Each row of a before or after table is a point. One or more steps were done to the points. Then noise was added and the rows were shuffled. The steps act on columns, c1 being the first. Name the steps. A step turns or swaps two columns, mirrors them in a line or flattens them onto one, adds a multiple of one to another, or multiplies or shifts one. Angles are multiples of 10 degrees, from the lower column toward the higher: turns from -170 to 170, lines from 10 to 170 but not 90. Use the fewest steps. Two steps may share a column if one is a turn and the other turns, adds or multiplies; they go together, in the order done. Otherwise the lowest column goes first.

Before, 12 rows:
[[-29  22]
 [ 23  -6]
 [ 12  35]
 [ 18 -51]
 [ 25  16]
 [ -8 -55]
 [-20  -5]
 [ 11  34]
 [  9 -50]
 [-51 -21]
 [ 40 -26]
 [  8  36]]
After (12 x 2):
[[ 13  38]
 [-85 -19]
 [-48  19]
 [ 19  33]
 [ 39  -6]
 [-14 -56]
 [ 16 -48]
 [ 37  15]
 [ 66 -26]
 [ 26 -51]
 [ 15  33]
 [-36  -4]]
Steps: multiply c1 by 1.6

Before, 9 rows:
[[  3  13 -42  25 -12  26]
 [-73 -12  22  30 -13 -25]
 [ -8 -28   9   7  -9   1]
 [ 16  32  26  28 -19 -25]
 [  7 -15 -13  -3 -30 -28]
 [ 24  -6 -14   0  -2 -19]
 [ 15 -34  21  25  95 -28]
 [ 28 -27 -43  43  -3  19]
 [ 26   3 -13   8   2  25]]
After (9 x 6):
[[ 12 -29 -10   5 -11   2]
 [ 14  -8   8 -11 -32 -29]
 [ 39  -1 -23 -54  -2  18]
 [-10  34 -34  13 -19 -27]
 [ 31 -18 -31  12  98 -28]
 [-46 -59 -37  11 -13 -27]
 [ 17  19   0 -14   1  24]
 [ 20  10   4 -13  -2 -18]
 [ -5  13 -10 -48  -9  23]]
Steps: turn c1 and c2 by 40 degrees; turn c3 and c4 by 110 degrees

Before, 8 rows:
[[ 17 -15  16   8 -31 -18   0 -35 -76 -73  36]
 [-33  40 -19 -12  12 -34 -12  -9 -15 -18   9]
 [-66  40 -67  53 -10  47  36  -5  24 -23 -43]
 [-36  -1  40  11 -46  56   0 -25 -48   8 -69]
 [-19 -13  34  50 -18   5  16   8 -29 -41  30]
 [ 21  18 -31  40  39 -22  14   6 -73 -58  23]
 [ 12 -47 -63 -18   3 -41   7 -20  12  47   1]
 [-40 -21   4 -43  -5 -10  40  -6   6  18 -34]]
After (8 x 11):
[[  3 -22 -38 -42  -4 -10  39  -5  35  18   1]
 [ 26  40 -29 -12  11 -33 -13  -8 -12 -19 -12]
 [-19 -16  14   8 -33 -19   3 -35 -48 -72 -70]
 [-28 -13 -25  51 -19   3  16  11 -32 -42 -24]
 [ 28  18  24  40  41 -22  13   5 -35 -57 -67]
 [ 78  39 -54  54  -8  46  36  -8  46 -23  15]
 [ 60 -45  21 -18   2 -42   7 -20   2  47  12]
 [-33  -2 -42  11 -48  54   0 -26  58   7 -59]]
Steps: turn c1 and c3 by 100 degrees; turn c9 and c11 by 80 degrees

Before, 9 rows:
[[-25  28  36 -28 -90 -11 -14  26  -4  49  19 -10   3  13  -2 -43   4 -16]
 [-30  36  12  19 -52 -13  33  28 -13  26  -1 -20   1  46 -20  14 -24 -38]
 [ 13 -49 -27   5  34 -39  -7 -17  25 -25 -45 -37  34  -8  31   0 -71  -6]
 [-10 -25  -9  47  58 -39  10 -30   3 -38 -95 -23  27 -34  17 -46 -48  -7]
 [-40 -53   9 -42  14  28   7 -10 -40  -7  12 -31 -21 -28  21 -20 -24 -14]
 [-38  39 -19 -21 -66   8 -16 -22 -29  13  13 -21  12  15   3   0  -1 -71]
 [-27  10  13  23 -60 -13 -14 -34 -34  39  21 -38   2  48  -2   4  31 -20]
 [-33 -54 -51   0  53 -35  11 -45  17 -48 -52   3  24  11  -7 -33 -28  10]
 [-32  39  11  -2 -15 -20  13 -17  -2   5  56 -33  15  22  13 -18  11 -40]]
After (9 x 18):
[[ 41 -57   9 -41  16  11   9   0 -41  -7  11 -30 -20 -60  22 -21 -22 -14]
 [ 28  29  36 -26 -91  -3 -13  35  -4  48  16 -10   2 -20  -5 -45   6 -13]
 [ 30   7  11  24 -58  -6 -15 -21 -34  40  19 -38   2  17  -3   2  32 -19]
 [ 30  36  13  16 -51  -6  31  52 -14  28  -6 -19   0  13 -19  14 -24 -38]
 [ 38  36 -17 -20 -67   2 -18  25 -31   9  14 -21  13 -15   0   3   0 -70]
 [ 31  40   8   1 -14  -9  13   8  -5   4  57 -34  13  -4  12 -19   9 -42]
 [-15 -51 -27   9  35 -16  -7 -13  25 -23 -47 -36  35 -43  33  -2 -72  -7]
 [ 35 -55 -53  -1  48 -13  13 -54  13 -46 -50   6  19 -18  -8 -33 -29  12]
 [  9 -25  -9  45  56 -19  12 -22   5 -39 -94 -22  27 -58  14 -45 -48  -7]]
Steps: multiply c1 by -1; multiply c6 by 0.4; add -0.7 times c18 to c8; shift c14 by -30

Before, 14 rows:
[[ 13  32 -30  22 -20 -10   3 -59  40  51 -41  45 -18 -11 -17   8   3 -51
   52 -57  21  21  12  17 -30  -7 -21  30  33  24 -16 -18]
 [ 63   1 -34  51   9  43  33  28  34  28 -28 -10 -43 -53   1  30 -54  36
   -8  14 -66  28  45  -6  26  49 -10 -68  41  -1   0 -35]
 [ 29  40   4 -32 -35  41 -23  37  -6 -29 -52  -2  -3 -22  35  42   5 -45
   21 -26  26 -42 -46  24  20 -14 -18  42 -46 -23  55  27]
 [ 63  19   7  34 -46  22 -36  17   2  16 -23  -9 -51  46 -40  34 -17 -28
   -3 -12  39 -66  48 -19   3 -41  12  39  19   3  -2  35]
 [ -1  19  39  14  18 -32  -4 -17 -10 -27  16  81  -7 -34 -15 -26 -17 -61
  -57  32  33   7  33   9 -12  14 -38  24 -33  68  53  21]
 [-11  26  -3 -38  45 -60  57 -20 -35  24   1  11   2  26 -25 -20 -23 -68
    5  -5  10 -33  37  27  33 -32  60 -59  37   6 -20 -12]
 [ 34 -51   7  -6  42  26   2 -23 -58  24  23  24 -37 -34 -40 -40 -44   7
   -3  25 -24 -15  -3  81  15 -36 -21 -46 -11   0 -30  29]
 [ 62  14 -14 -34 -33  36 -52 -42 -40 -10 -63 -15 -58 -34  30  25  42  15
   24  17  22  23 -13  41  38  38 -19 -45  31 -39  33  -2]
 [ 17 -46 -34 -24  15   2  28  22  -2  -1  -9  58 -38  17  19  21  45   6
  -61  33   1 -52  16  70  28 -13   6 -26  26 -22  66 -53]
 [-19 -63   7 -25  30  45  -6  12 -74 -29  -8  74 -45   8 -33  61 -39  37
   41  25 -25   4 -34 -15  60  40 -55 -57 -44  -5  38  37]
 [ 59   6  66  16 -40  34  31  29  10 -14  24   9 -52 -22 -14 -10 -42  31
    6 -39 -37 -44  44 -24  20  61  19  43 -20 -17  67 -38]
 [ 16  -7   7  74  -4 -17 -53  18  -3  55 -31 -19   7 -50   9  36  15  16
  -38 -23 -51  27  -8  29  22   1  -2 -10  43 -41  18  13]
 [-10 -51 -36  61  64  -5 -27  31 -41   2  18 -22 -14  38   8  17  33  28
  -29  18   8   7 -26  71  -1  43 -16 -46  58  15  23   1]
 [ -9  29  13 -26  23  38 -31 -13 -48 -27   5  11  38   3 -34   5  33 -60
   -3  57  23 -12 -16  -9 -26 -29   4 -57 -43  37 -15 -20]]
After:
[[ 62  -2 -34  47   7  43  39  30  40  24 -31  -7 -46 -56   0  31 -57  38
   -9  15 -62  30  25  -2  26 -62   7 -60  34  -2  -1 -33]
 [ 15  35 -24  18 -24  -9  17 -58  44  49 -43  46 -15 -11  11   6   6 -53
   55 -61  19  19 -10  21 -32 -11 -18  37  33  22 -13 -14]
 [-13  21  -3 -35   2 -62  36 -22 -31  24   1   9   4  28 -51 -20 -18 -71
    3 -18   7 -36 -49  30  38 -10  77 -56  35   2 -18 -13]
 [ 59   6  68  20 -38  33  25  36   7 -11  26  10 -48 -27  33  -8 -40  30
    0 -30 -42 -43  28 -21  21 -66  31  45 -23 -18  67 -32]
 [ 16 -49 -36 -26  19  -1  28  23  -6  -1  -5  59 -44  18  -9  25  44   1
  -61  27   2 -53 -15  67  25  -4  12 -30  26 -23  73 -55]
 [ 31  41   1 -31  16  40 -19  39  -3 -21 -54   0  -6 -20  43  43   8 -41
   22 -24  24 -43   8  31  23  43 -24  46 -55 -23  57  28]
 [-18 -63  12 -29 -17  44  15  13 -76 -25  -7  80 -44   5 -43  63 -43  39
   43  42 -22   6  52 -18  57   6 -51 -58 -42  -3  34  38]
 [ -2  23  37  12   1 -35  12 -19  -6 -22  10  81  -3 -35 -20 -29 -16 -59
  -54  36  31   4  -5   3 -13 -39 -30  28 -31  70  51  17]
 [-11 -57 -30  62  36 -12 -22  31 -42   0  19 -18 -14  40 -52  18  28  26
  -30  41   6   9  53  67   1   3 -24 -48  60  12  22   1]
 [ 18 -10  10  74   5 -14 -44  14  -3  58 -32 -15  10 -52   7  36  15  16
  -39 -26 -51  31   7  28  20   4 -24 -15  40 -39  22  16]
 [ 65  14 -12 -35  13  35 -47 -39 -38 -10 -65 -20 -65 -35  43  29  40  16
   23  27  21  27  37  39  38  -9 -37 -39  31 -40  36  -6]
 [ -9  35  17 -28 -17  38 -31 -15 -47 -25   3   9  38   1 -35  10  31 -62
   -2  51  28 -12 -24  -9 -32  25  -4 -54 -42  39 -16 -21]
 [ 64  18  11  27 -58  23 -43  17   0  12 -21  -7 -55  43  24  36 -18 -27
   -3 -30  41 -67 -61 -17   4 -26  -7  44  19   7   2  34]
 [ 35 -57  15  -5 -15  22   6 -25 -55  21  24  16 -35 -36 -55 -39 -41   6
    0  21 -24 -16 -31  81  14  17 -18 -50 -14   3 -27  26]]
Steps: turn c5 and c15 by -60 degrees; turn c7 and c27 by 20 degrees; turn c23 and c26 by -120 degrees; add 0.3 times c23 to c20
